Each row is a point. The ring and each string are closed loops that go straight from each point to the next, and from the last back to the first. Before rounding, they use only three directions, however many columns there are. Count how often each string passes through the ring. Passing back the other way cancels.

Ring, 7 rows:
[[  5  19  36 -26]
 [  8   0  -6 -16]
 [ 10 -28 -34   1]
 [ 10 -42 -19  27]
 [  8 -35  16  27]
 [  5 -15  60  -3]
 [  3   9  71 -27]]
String (9 x 4):
[[  6  25  14 -27]
 [ 10   0 -27   5]
 [ 10 -18 -24  26]
 [ 12 -53 -44  42]
 [  9 -51   1  27]
 [  6 -32  37  -2]
 [  6 -11  31  -5]
 [  5   7  48  -3]
 [  4  40  64 -23]]
Times through: 1

Ring (6 x 6):
[[ 30  -8  29 -18  22  -7]
 [ 17 -24  29  -4  51 -67]
 [-16 -28  -8  15  48 -66]
 [-25  -8 -40  17   9   3]
 [-11   6 -36   5 -14  49]
 [ 17   4   1 -15  -6  46]]
String, 24 rows:
[[ 43  15  20 -23 -10  45]
 [ 40  -1  35 -28  11  21]
 [ 46  15  19  -9   3   0]
 [  8 -12   7  -5  24 -14]
 [  1 -29  19 -11  42 -28]
 [ 26 -32  53 -20  60 -64]
 [  2 -38  31 -13  56 -50]
 [ 11 -15  13  -4  31 -29]
 [ 40   3  25  -4  23 -39]
 [ 46 -18  58 -19  52 -67]
 [ 24 -29  48 -22  52 -47]
 [  8 -16  12  -8  28 -16]
 [ 38  12  12  -5   4  -1]
 [ 18  -1   5  -5  12   0]
 [  5 -16  11 -15  20  12]
 [  9 -12  13 -28   5  53]
 [ 23  13  -1 -20 -21  74]
 [ 23  18 -10  -8 -18  51]
 [ -3 -13  -4  -4  18   4]
 [ -4  -9  -9 -11   3  40]
 [  5   5 -14 -16 -18  78]
 [ -3  -9  -6 -18  -1  59]
 [  1 -11  -2  -8  14  13]
 [ 24  11  -2  -4  -3  17]]
Times through: 0
String:
[[-20  11 -55  10 -27  71]
 [ -7  -9 -11 -18  -4  66]
 [  0 -18   5  -8  25  -5]
 [ 20  -4  11  -3  21 -20]
 [ 20 -10  15   6  38 -64]
 [  2  -6 -12  15  25 -42]
 [-14   7 -47  26  -2  -1]]
Times through: 1

Ring:
[[ 22  30   1  11   4  30 -17 -28 -29]
 [ -2  43  28   8  -4   1 -18 -28 -51]
 [-23  23  29   2  -3 -16  -8 -17 -43]
 [-49  -3   2   3  18 -27  -2  11  -1]
 [-54 -10 -25   9  37 -21  -5  26  32]
 [-37 -16 -44  12  44  -1  -6  26  47]
 [  7 -20 -44  10  28  34  -4   3  29]
 [ 26   3 -22  10  13  41 -10 -18  -4]]
String:
[[ -1  15 -23  15  25  20 -16  -4   8]
 [ 24  31 -24  19  22  40 -23 -18  -1]
 [  1  36  -8  16  20  16 -22 -13 -10]
 [ 12 -17  -4  -1  -1  24   3 -19 -19]
 [ 30  22  21   3 -14  29  -9 -41 -55]
 [  5  75  41  14  -6   2 -29 -39 -68]
 [ 11  18  40  -3 -23   7  -4 -40 -70]
 [  3 -19  11  -5 -10  12   7 -21 -33]
 [-20   2  42  -8 -19 -18   4 -23 -58]
 [-55  31  30   5   9 -42 -12   0 -30]
 [-43  28   1  12  25 -22 -16   7  -2]
 [-40  25  -6  13  29 -17 -17   9   5]
 [-27   0 -11   7  21  -4  -6   5   5]
 [-36 -35 -26   2  25  -6   6  18  26]
 [-66 -25 -57  14  60 -19  -5  48  74]
 [-42 -34 -65  13  55   3  -2  39  73]
 [-35   1 -61  22  60   6 -18  32  66]
 [-16   8 -31  15  34  11 -14   8  23]
 [ -3 -11 -14   5  13  15  -2  -6  -1]]
Times through: 2

Ring, 6 rows:
[[ 36 -21 -33   6  28  -7 -27 -13  50  13 -14]
 [  7  -4 -30   9 -16 -31 -41  -5   4   3 -39]
 [ -2   8   3  -9 -38 -31 -17   6 -29  -6  -4]
 [ 12   5  29 -29 -35   0  30   2 -15 -10  50]
 [ 26 -16 -10 -16 -27  34  38 -32  49  -3  26]
 [ 39 -25 -30  -1  15  20   3 -27  67   9   3]]
String:
[[ 13  11  44 -33 -20 -20  17  21 -37  -9  61]
 [  8  17  56 -38 -29 -24  22  27 -54 -13  71]
 [ -4  18  42 -32 -53 -22  19  16 -53 -16  47]
 [ -1  19  44 -31 -41 -32   9  24 -59 -13  47]
 [  4  18  44 -28 -22 -42  -5  32 -60  -9  46]
 [ 14  -1   2 -11 -16 -15  -6   0  -2  -2  11]
 [  6  -2 -15  -4 -33 -13 -10 -10   3  -3 -13]
 [-13   4 -35  11 -57 -35 -40 -11 -15  -4 -60]
 [ -9   2 -45  20 -37 -51 -66  -4 -14   2 -77]
 [ 16  -5 -20   5   4 -35 -42   4   3   6 -23]
 [ 21 -10 -34  14  23 -42 -62   5  13  12 -40]
 [ 24 -16 -49  20  24 -33 -61  -7  33  14 -52]
 [ 19 -16 -46  13  -4 -11 -33 -21  40   8 -42]
 [ 19 -10 -17  -4 -13  -4  -7 -13  23   2  -4]
 [ 31 -13 -14  -2  23 -16 -24   0  25   9   2]
 [ 40 -19 -28   9  51 -28 -49   4  36  17 -15]
 [ 38 -16 -23   7  50 -32 -51   8  28  16 -13]
 [ 26 -16 -47  19  29 -35 -64  -4  32  15 -50]
 [ 11 -11 -46  14 -16 -19 -39 -18  26   6 -51]
 [  3  -7 -48  17 -28 -26 -45 -18  16   4 -62]
 [ -4   1 -36  14 -28 -46 -58  -2 -12   2 -61]
 [ -6   7 -17   4 -35 -46 -45   6 -28  -2 -39]
 [-14  10 -15   1 -60 -37 -30  -2 -32  -8 -37]
 [ -9  11  -1  -8 -56 -29 -14   1 -33  -9 -13]
 [ -6  20  35 -25 -44 -40  -4  24 -62 -12  30]
 [ -5  20  42 -30 -49 -31   9  22 -60 -15  42]
 [  3   1  -5 -11 -48  -4   8 -13  -1  -8   2]
 [ 11  -1   4 -15 -30  -6   7  -5  -1  -5  16]]
Times through: 1
String:
[[  7  -5 -24   1 -30 -14 -18 -14  11  -1 -24]
 [ 14  -3  -8  -5 -12 -20 -17  -1   2   1  -3]
 [  8   5   2  -7 -11 -39 -30  14 -23   0  -2]
 [-16  17   1  -5 -54 -50 -34  13 -53  -9 -24]
 [ -6  10   4 -12 -52 -24  -6   1 -29 -10  -2]
 [  0   5   4 -15 -52  -9   9  -7 -14 -10   8]
 [  5  16  60 -44 -45  -8  42  18 -48 -17  81]
 [ 19   7  54 -44 -26   7  51  11 -21 -12  89]
 [ 23  -5  15 -22 -14   5  22  -4  10  -4  42]
 [ 19  -8  -6 -12 -20   4  10 -14  20  -2  14]
 [ 14 -10  -8 -18 -51  34  44 -35  36  -9  22]
 [ 17  -8  10 -30 -57  46  68 -34  33 -13  50]
 [ 23  -2  32 -34 -23  18  47  -5   6  -8  69]
 [ 19  -5   3 -15 -16  -1   9  -6  10  -2  22]
 [ 10  -4  -7 -11 -36   1   9 -15  11  -5   5]
 [  1   6   7 -16 -49 -10   9  -5 -16 -10  12]
 [  8   0  -4  -9 -31 -12  -3  -6  -2  -4   2]
 [  6   7  10 -12 -19 -36 -20  15 -29  -3   7]
 [ -9  10 -13   3 -38 -51 -46  10 -36  -3 -37]
 [ -9   3 -35  12 -45 -38 -46  -8 -13  -2 -59]]
Times through: 0

Ring:
[[ -1   7 -31  -4 -26 -25  10 -32  31  -4 -28   5]
 [ 15  -7 -11 -11   0  -2  20 -19  -1 -28  -7  -1]
 [ 21  -5   6  -7  20  18  31  -3 -16 -29  19  10]
 [ 18   2  22   4  34  36  29  19 -31 -20  42  26]
 [  1  18  26  24  26  38   0  40 -37   4  43  40]
 [-11  29  12  30   7  21  -6  31 -13  23  29  47]
 [-23  40 -14  29 -21  -9   3   2  36  42   4  53]
 [-18  29 -37  12 -38 -33  11 -30  59  30 -25  33]]
String, 25 rows:
[[ 15  14   4   0  21  17  63  -8  20  -3  38  44]
 [ 15  12  13   4  27  26  50   5   0  -7  43  40]
 [  5  12   6   9  12  16  20   8  -6  -2  23  30]
 [  6   2  10   9  12  21  -9  19 -36 -15  14  12]
 [ 15   1  45  19  48  60  -7  57 -80 -22  57  25]
 [  4  27  40  30  44  54  25  51 -34  14  74  65]
 [ -5  33  14  26  17  25  29  22   6  25  46  62]
 [-10  38   9  29  10  19  26  20  15  33  41  66]
 [-18  40  16  40   8  25  -5  39  -7  39  40  65]
 [-27  52   0  42  -8   7  10  21  32  58  31  78]
 [-18  39 -10  26 -12  -3  17   2  36  39  15  58]
 [-12  30 -11  19 -11  -4  16  -3  29  26   9  45]
 [-32  58 -34  30 -38 -31  34 -24  94  69  -1  77]
 [-18  37 -25  18 -25 -20  25 -19  59  38  -2  52]
 [ -8  14 -14  12 -17  -8 -11  -3   5   6 -12  17]
 [ -2  11  -6  10  -5   2  -1   1  -2   0   1  19]
 [ -6  19 -18   8 -16 -12  14 -15  28  11  -6  28]
 [  1  -1  -9   4 -10  -2 -22   0 -20 -16 -17  -4]
 [  2  -5 -32  -9 -30 -27 -10 -32  13 -19 -43 -15]
 [  7  -3 -44 -19 -33 -39  25 -56  47 -17 -44  -8]
 [  4  14 -24  -4 -13 -16  44 -33  46   3  -4  27]
 [  3  10  -5   6  -1   4  12  -3   2  -3   5  21]
 [ 19 -19   4  -8  10  15 -15   6 -51 -45  -6 -20]
 [ 19 -15   8  -6  15  20  -7   9 -48 -41   4 -12]
 [ 10   6   1   2  10  12  22   0  -5 -11  16  21]]
Times through: 2

Ring, 8 rows:
[[ 17   2 -44 -10   5  -4  20  30  12 -12 -18   6 -36  18]
 [ 10 -17  -6  15   4  -3  -7  11   5 -15   4   4   5 -11]
 [  1 -29  31  37  -4  -7 -33 -10  -5 -19  26   0  40 -37]
 [ -4 -26  43  41 -12 -15 -38 -18 -10 -20  32  -5  44 -40]
 [ -1  -4  19  16 -18 -23 -10  -3  -6 -14  13  -8   6  -8]
 [  9  19 -29 -15 -15 -23  26  22   5  -9 -16  -5 -45  30]
 [ 17  30 -65 -33  -9 -18  45  40  12  -8 -34  -1 -78  49]
 [ 21  28 -79 -35  -2 -11  48  46  17  -9 -40   4 -84  50]]
String (25 x 14):
[[   3  -14   22   17   -7  -16   -8    0   -1  -12   11   -3   19   -9]
 [   5   -5    3   11  -10  -16   -3    5    0  -14    5   -3   -1   -3]
 [   1  -14   36   15   -9  -21   -3   -2   -1   -7   10   -6   27   -3]
 [   3   17   -9   -7  -22  -29   17   12   -1  -10   -7   -9  -31   22]
 [  11   40  -66  -29  -22  -26   38   33    6  -13  -28   -6  -88   45]
 [  11   20  -43  -16  -12  -18   25   26    6  -12  -19   -2  -54   28]
 [  10    6  -17   -7   -7  -17   19   19    6   -9  -12   -2  -25   20]
 [  12   13  -22  -20   -7  -20   35   26   10   -3  -22   -3  -35   38]
 [  17   39  -73  -41  -13  -23   55   44   13   -6  -41   -3  -92   61]
 [  16   43  -86  -38  -17  -21   47   43   11  -12  -37   -3 -104   53]
 [  10   15  -34  -11  -12  -18   21   22    5  -12  -14   -3  -44   23]
 [   6    0    1    0   -9  -19   11   11    3   -8   -4   -4   -8   12]
 [   6    0   -5    4  -10  -17    5   10    1  -12   -1   -3  -11    5]
 [   4    4  -12    7  -15  -18   -2    8   -1  -17    3   -4  -20    0]
 [  -8   -7   25   36  -27  -23  -38  -18  -15  -25   32  -10   14  -36]
 [  -4  -13   19   37  -20  -17  -37  -14  -12  -25   30   -6   17  -38]
 [   3  -11    8   20  -10  -13  -15    0   -3  -18   13   -3    7  -16]
 [   2  -25   40   27   -4  -13  -18   -7   -2  -11   18   -3   41  -20]
 [  -2  -38   59   42   -3  -11  -36  -17   -6  -15   32   -2   65  -40]
 [   5  -14   12   15   -4  -12   -7    4    1  -13    8   -1   13   -8]
 [   0  -33   47   36   -2  -10  -29  -12   -4  -14   26   -1   54  -33]
 [  -5  -43   56   59   -5   -5  -59  -26  -12  -25   46   -1   70  -65]
 [  -4  -31   34   52  -11   -7  -54  -21  -12  -28   41   -2   44  -58]
 [  -8  -34   51   58  -14  -11  -60  -28  -15  -27   47   -5   58  -64]
 [  -7  -33   63   47  -12  -16  -44  -24  -12  -18   39   -7   63  -46]]
Times through: 2

Ring:
[[  0  -7  11   4 -22   3 -18   4  17 -19  23  21  61 -15]
 [ 12  -1  -2 -20 -37  -6 -39  12   4  -2  -2  19  28 -14]
 [ 13   4 -16 -36 -26 -20 -33  18  -6  14 -26  11 -13  -9]
 [  7   6 -26 -30  -5 -28   1  11 -11  23 -34  -2 -34  -2]
 [-15   2 -20 -10  39 -32  50   5  -1  12 -23 -11 -33   2]
 [-40  -7   3  -6  68 -30  46  24  22 -17   0   3  -8  -5]
 [-44 -13  20  -1  60 -19  24  30  35 -36  21  16  28 -13]
 [-29 -13  23   8  28  -6   8  18  33 -37  31  21  56 -15]]
String:
[[ 25   9 -28 -62 -42 -30 -62  30 -17  30 -50  12 -43  -9]
 [  8   5 -20 -68 -16 -37 -58  44  -8  20 -49  15 -50 -10]
 [ -6   0  -8 -38   5 -27 -23  31   5   3 -22  13 -18 -10]
 [ -4  -1  -8 -10   3 -17   8   8   5   1  -7   5   5  -7]
 [ 23   8 -28 -18 -35 -16  -4  -6 -17  27 -27  -3 -14  -2]
 [ 23   7 -23 -62 -43 -28 -68  33 -13  25 -45  16 -36 -11]
 [ 21   4 -13 -66 -48 -24 -88  41  -6  15 -37  26 -20 -16]
 [ 24   3 -11 -27 -55  -7 -51   9  -5  10 -12  17  19 -13]
 [ 10   0  -6   1 -27  -3  -3  -6   2   1   4   8  33  -9]
 [ -8  -5   3 -15  -1 -13 -15  19  13 -11   3  17  22 -12]
 [  4  -4   3  15 -22   4   5 -10  10 -11  20  11  55 -10]
 [ -1 -10  19  29 -27  17  -2 -12  22 -30  45  20  96 -16]
 [ -7  -7   9  24  -5   5  21 -11  17 -20  30  10  64 -10]
 [-12  -5   4   3  10  -9  14   5  15 -13  12  10  31  -9]
 [-32 -13  23 -16  31 -15 -17  38  34 -36  18  27  36 -18]
 [-38 -17  33  -7  35  -9 -16  39  42 -47  32  32  56 -21]
 [-18  -7   8  -8  18 -14   1  19  19 -18   9  15  25 -12]
 [-22  -8  12 -18  21 -17 -13  31  23 -22   7  21  21 -14]
 [-23 -14  29  -9   8  -3 -34  33  35 -41  30  34  63 -22]
 [ -9 -11  23  -2 -17   4 -36  18  27 -33  31  31  72 -20]
 [ 15  -5  11  12 -53  15 -31  -8  12 -17  30  23  82 -17]
 [ 28   0  -2   7 -67  12 -30 -16   0  -1  16  16  65 -13]
 [ 11  -2   3 -49 -42 -13 -84  39   8  -5 -12  33  16 -20]
 [ -1  -2  -4 -32  -9 -19 -32  27   7  -2 -13  17   2 -12]
 [ 11   3 -13 -62 -30 -28 -71  42  -3  12 -36  22 -26 -14]]
Times through: 0
String (23 x 14):
[[ -7   0 -12  -5  14 -20  28   2   2   5  -9  -2  -3  -3]
 [-28  -3  -7 -34  51 -39  14  37  12  -2 -24   5 -38  -6]
 [-40  -5  -4 -27  73 -41  34  37  18  -8 -19   2 -38  -5]
 [-30  -7   5 -25  43 -29   4  36  21 -16  -6  14  -7 -10]
 [-23  -5   0   6  37 -17  41   6  16 -12   7   2  14  -5]
 [-51 -14  19   7  77 -21  48  25  36 -36  22  10  24 -10]
 [-62 -19  32  -9  85 -24  19  49  48 -51  25  24  28 -16]
 [-53 -17  28 -16  69 -24   3  49  43 -45  20  26  25 -17]
 [-27  -8  10 -10  34 -19   8  25  23 -21   8  15  18 -12]
 [-25  -8   8  11  34 -12  35   7  22 -21  18   7  32  -8]
 [-43 -12  17  19  63 -14  55  11  32 -33  28   7  36  -8]
 [-78 -20  31 -19 119 -38  32  63  52 -52  15  21   0 -14]
 [-54 -12  13 -25  86 -38  25  49  33 -28  -2  13 -16 -10]
 [-19  -4  -1 -14  26 -22  11  20  14  -9  -4   8   2  -8]
 [-12   1 -17   7  30 -21  59  -8   1   7  -8 -11  -8   1]
 [  0   9 -39  13  27 -27  92 -29 -18  32 -27 -31 -38  11]
 [ -2   8 -35 -25  25 -38  42   5 -15  31 -44 -16 -61   5]
 [ -9   2 -17 -39  20 -35  -2  29   0  12 -33   4 -41  -5]
 [ -5   1 -13 -20   9 -24   7  13   1   7 -18   3 -13  -5]
 [ -9   1 -13 -44  14 -34 -17  34   2   8 -31   9 -35  -8]
 [  3   7 -29 -50   5 -40 -12  28 -12  27 -49   0 -61  -3]
 [ 16  11 -40 -18  -7 -29  33 -10 -23  39 -42 -17 -47   5]
 [  6   6 -27   0   3 -20  44 -14 -11  22 -20 -13 -16   2]]
Times through: 2

Ring:
[[  9  10   3 -25  -5  -6   4 -13 -29  45  -5  12  -3 -13]
 [ -5  17  12 -51 -33  -9  -5 -25 -13  39 -30  17   5 -21]
 [-10  36  11 -59 -49  -1   3 -16  -8  15 -46   6   5  -9]
 [ -2  45  -3 -44 -39  16  18   7 -20   1 -42 -10  -1   7]
 [  9  40 -19 -27 -23  32  26  25 -36   6 -33 -18  -3  14]
 [ 15  29 -24 -15  -7  32  26  26 -44  19 -20 -16  -5  12]
 [ 18  16 -14 -10   6  14  18  10 -43  35  -2  -4  -7   2]]
String (31 x 14):
[[-25  27   4 -96 -90  19 -16 -23   5  36 -91  16  29 -30]
 [-18  31   0 -79 -74  20  -6 -13  -4  28 -77   8  20 -19]
 [  2  30   4 -35 -23   1  11  -6 -23  19 -22   1  -4  -2]
 [  7  34  18 -20  -4 -23  17 -13 -23   7   4   2 -17   4]
 [ -6  46  18 -45 -36 -11  13 -12 -11  -4 -29  -1  -7   3]
 [-14  52   1 -66 -66  20  12   2  -8  -5 -68  -8   8   3]
 [-13  47 -18 -72 -76  46  11  16 -14   6 -86 -12  18   1]
 [ -5  40 -16 -55 -54  36  13  14 -22  12 -63 -11  11   2]
 [  1  35 -10 -41 -35  23  15   9 -26  15 -42  -8   3   2]
 [ 10  38   6 -15  -2  -7  24   2 -30   3   0  -7 -17  12]
 [ 11  47 -14 -18 -14  23  32  25 -37  -6 -22 -22 -11  22]
 [  6  43 -42 -38 -42  68  29  46 -41   7 -63 -29  10  18]
 [  5  34 -37 -40 -40  59  22  35 -38  20 -59 -20  11   8]
 [  5  29 -24 -39 -34  40  16  20 -34  25 -47 -11   8   2]
 [ 11  30   2 -17  -3  -3  19   0 -32  15  -3  -3 -12   5]
 [ 21  29  -7   2  17   4  29  15 -45  13  13 -12 -19  15]
 [ 26  24 -15  10  25  10  31  21 -52  20  17 -13 -19  16]
 [ 25  23  -1  11  30  -9  28   7 -46  19  29  -7 -24  13]
 [ 24  14 -18   1  19  15  23  16 -51  37   9  -6 -11   5]
 [ 19   5 -30 -15   0  35  14  18 -50  55 -16  -3   4  -6]
 [  9   9 -25 -34 -21  34   7  10 -38  52 -35   1  11 -12]
 [  9  22   0 -23  -7   0  12  -4 -31  28  -9   2  -6  -3]
 [ 16  24  18  -2  20 -31  18 -15 -32  18  28   5 -24   3]
 [ 16   8  19  -6  22 -35   7 -25 -31  42  29  17 -18 -11]
 [ -1  -3  -5 -53 -33  10 -13 -21 -21  72 -38  23  17 -34]
 [ -4   8  -5 -57 -41  14  -8 -16 -18  56 -46  16  16 -26]
 [ -9   8  -2 -66 -51  13 -13 -21 -13  58 -55  20  20 -31]
 [ -4  20  -6 -55 -44  18  -1  -7 -19  39 -49   8  13 -16]
 [  5  27   9 -28 -13  -9  11 -10 -24  21 -10   4  -8  -3]
 [  2  26  24 -31 -11 -30   6 -26 -16  20  -1  12 -12  -8]
 [-13  26  26 -63 -47 -22  -8 -37   0  28 -37  20   5 -22]]
Times through: 5
